Rows are points. To make a cloud, some directions were put in groups of two or more. Within a group, all points are equally far from the middle, so they leave a hole (a ring in 2 directions, a hollow ball in 3). The other directions are filled evenly. Then the cloud was stretched, turned, moved and blurred a little. Count the holes, and give their numbers of directions, smallest first.

Cloud:
[[-13.5 -26.9 -20.8]
 [-15.8 -23.8 -23.1]
 [ -2.4  20.5   2.6]
 [  2.0 -34.5 -12.9]
 [-18.0 -15.9 -29.7]
 [ 19.8 -29.3 -11.2]
 [  1.1 -31.5  -9.2]
 [  5.1   5.0 -26.1]
 [-36.2   0.6   2.8]
 [-19.6  31.5   0.0]
 [-19.3  10.2 -22.5]
 [  6.1   9.8  -7.3]
 [ 11.1   0.3  -0.7]
 [ 21.8 -31.2 -13.6]
 [ -2.9  -9.1 -42.7]
 [-24.4 -12.9 -16.0]
 [ -9.3   3.9  24.0]
 [ -9.1 -25.7  -6.8]
 [ 17.4 -22.6  -7.0]]
Holes: 1 (2)

Cloud (30 x 4):
[[ 27.4  12.2 -37.0  -1.6]
 [ 13.0  33.6 -13.2  -3.6]
 [ 14.4  14.6  19.8   3.5]
 [ -0.3   6.2  39.1  -1.5]
 [-17.8  -3.4  22.9  12.5]
 [-26.4  -4.6  19.8 -13.0]
 [ 16.0  30.8 -14.9 -14.9]
 [ 17.9   2.7  17.5 -23.2]
 [  0.9 -13.1 -35.2 -18.4]
 [ 25.7 -19.4  -1.9  22.6]
 [ 17.3   5.1  -9.2 -33.7]
 [ 12.8  10.7  30.0  26.4]
 [ 12.5 -15.8 -29.8  16.9]
 [-15.0 -26.1   6.0  26.2]
 [ 18.5  -5.3  21.6 -22.1]
 [ -8.4  16.9   8.3   5.7]
 [-18.7 -12.7  -6.4  17.5]
 [ 14.2   8.5  18.7 -26.3]
 [  9.9 -22.8 -20.0  23.8]
 [ 18.4  24.3   1.1  11.2]
 [  9.0  26.6   1.0  -7.6]
 [-26.5 -13.4 -26.2 -37.2]
 [ 31.0  -5.3  -2.5  19.1]
 [ -8.1  18.8  11.8 -10.3]
 [-29.4  -6.0 -27.3 -30.8]
 [-30.7   3.6  -1.7 -27.3]
 [-24.7  -7.4  26.3  -6.1]
 [ 19.8   4.4 -11.1 -25.7]
 [-16.3  14.9 -16.3  12.1]
 [ 15.8  16.1  13.0  -8.0]]
Holes: 1 (2)

Cloud (32 x 4):
[[ 24.9  31.4 -22.2 -14.1]
 [  7.0  22.2 -26.4   5.7]
 [ -0.8 -25.1 -12.4  -5.7]
 [ 19.1 -10.9   6.4  16.3]
 [ 19.1  -4.6  24.7   7.3]
 [ 28.2  16.6  16.9  12.3]
 [-20.7  20.8  -9.9  29.7]
 [ -5.8 -13.5   2.3  30.4]
 [ 21.1   9.0  26.8  24.3]
 [ 21.8 -22.2  -5.1  -7.2]
 [-12.0  21.5 -14.4 -28.6]
 [  1.2   6.1 -31.1   4.8]
 [ -5.0 -26.6  -4.3 -12.7]
 [ -8.3 -23.0 -10.1  -2.4]
 [  8.4  -9.3  -5.4  24.3]
 [ 14.0  31.2   9.9 -16.6]
 [-31.9  -3.9  32.7   6.7]
 [-21.3  27.6  -8.7  16.3]
 [  7.6  33.2  16.5  -8.5]
 [-40.7  -4.8   9.7  25.0]
 [ 25.8 -10.2  12.9  -2.4]
 [-29.1   6.0 -13.1   4.8]
 [ -5.6  42.5   9.8  21.4]
 [ 10.4   5.7 -14.7  24.4]
 [-22.5 -19.6   7.9   5.1]
 [ -2.4  37.5  17.9   0.7]
 [ -3.3  20.6  22.6 -17.1]
 [ 19.9   8.7 -29.5   4.7]
 [-14.5   8.8  45.9   8.5]
 [ 12.6  35.2 -15.2 -12.1]
 [ -1.2  21.6 -16.0  23.7]
 [-16.6 -20.1  16.0  -1.0]]
Holes: 1 (3)

Cloud, 49 rows:
[[ -6.8  23.7 -13.3 -20.2   5.5 -37.7]
 [-15.9  -4.4 -25.7  11.9  -3.3   1.1]
 [  5.1 -30.9  -4.1 -12.6 -11.5  -9.2]
 [-12.7  31.6  -0.2   6.0 -20.0  -1.1]
 [  1.0 -12.2 -15.7 -19.5  -2.8  29.8]
 [-12.3  12.3   1.0  26.5 -14.9   1.6]
 [ -2.6   6.6  21.6 -39.6  13.1   0.6]
 [ 27.0  17.6   3.6 -15.6  -2.0 -26.7]
 [ -5.3  -9.3  51.7   6.9   2.3  -4.2]
 [ 19.5  35.9 -19.2  10.8 -10.1   5.8]
 [-18.7   7.8 -20.9 -13.9 -10.2  10.9]
 [  3.9   2.2  20.8  20.4  22.9 -10.1]
 [-14.6   6.9   8.4   0.4  10.3  17.1]
 [ -9.7 -26.3 -10.1  18.3  14.5 -14.9]
 [-20.7 -19.7   5.6  18.7  -2.3 -24.4]
 [  7.4  42.2  -3.3 -21.7 -13.8   1.4]
 [-17.3   1.3  16.9 -34.1   6.3   8.5]
 [  2.7  28.4 -26.6 -23.9   5.7 -17.6]
 [  9.0  -9.6   4.8  -9.1 -15.8 -38.8]
 [-10.2 -21.3  16.8 -21.3 -16.0 -11.8]
 [ 20.3  37.7 -30.3   2.8 -25.7  -7.7]
 [ 15.9  -9.4 -23.4 -12.6  -2.6  -5.9]
 [ 27.3  -2.0  14.5  -4.0 -13.3 -19.5]
 [ 13.6   7.3   2.2 -22.9  -3.7 -38.6]
 [ 12.5  32.9 -31.8 -18.5 -22.8 -37.3]
 [  9.4   1.7   1.6 -15.5 -16.2  38.7]
 [ 14.3  24.5  -6.5 -26.0 -12.5  28.3]
 [ -2.2  14.3  22.4 -12.5  -3.7 -29.7]
 [-17.2  23.8   3.0   4.5  -2.6  -6.6]
 [ -5.8   8.3  17.7  13.5  13.6 -40.8]
 [  9.3  12.9  -1.2   4.5  18.8 -42.7]
 [ 20.8  24.6  11.0 -33.0 -17.7  37.8]
 [ 24.4  22.9 -27.8   3.8  -5.7 -27.1]
 [  3.2  44.2 -34.6  -0.1 -25.5  -5.1]
 [  2.5   9.4  -0.5 -23.1   2.7 -44.6]
 [  7.2   1.0  38.7  21.6  -4.9 -35.0]
 [ -2.9  37.8 -28.0  -7.2 -15.8   1.6]
 [  3.1  36.4  -4.9 -16.0 -23.1  15.1]
 [-14.3   8.3  13.1 -29.8   4.8  21.4]
 [ 12.8  -4.5  -4.1 -15.2  19.5 -35.6]
 [  2.0  15.6   2.7 -32.0  15.1  20.0]
 [ 15.1  12.0 -14.8 -14.2 -19.7  17.5]
 [ 17.9  -6.3  15.7  -9.1  25.2 -10.4]
 [  5.3  18.6  33.1 -26.2   8.4   1.8]
 [ 12.6  31.4  34.1 -22.9  -9.1  -1.1]
 [ -6.1 -11.6  -3.5  22.3 -13.4  -4.8]
 [  2.7  26.9  -9.1 -31.3  -6.0 -22.0]
 [ 20.2 -16.5  10.5 -28.0  19.3 -11.5]
 [-16.7 -16.3 -11.8 -14.8 -18.4   6.7]]
Holes: 1 (4)
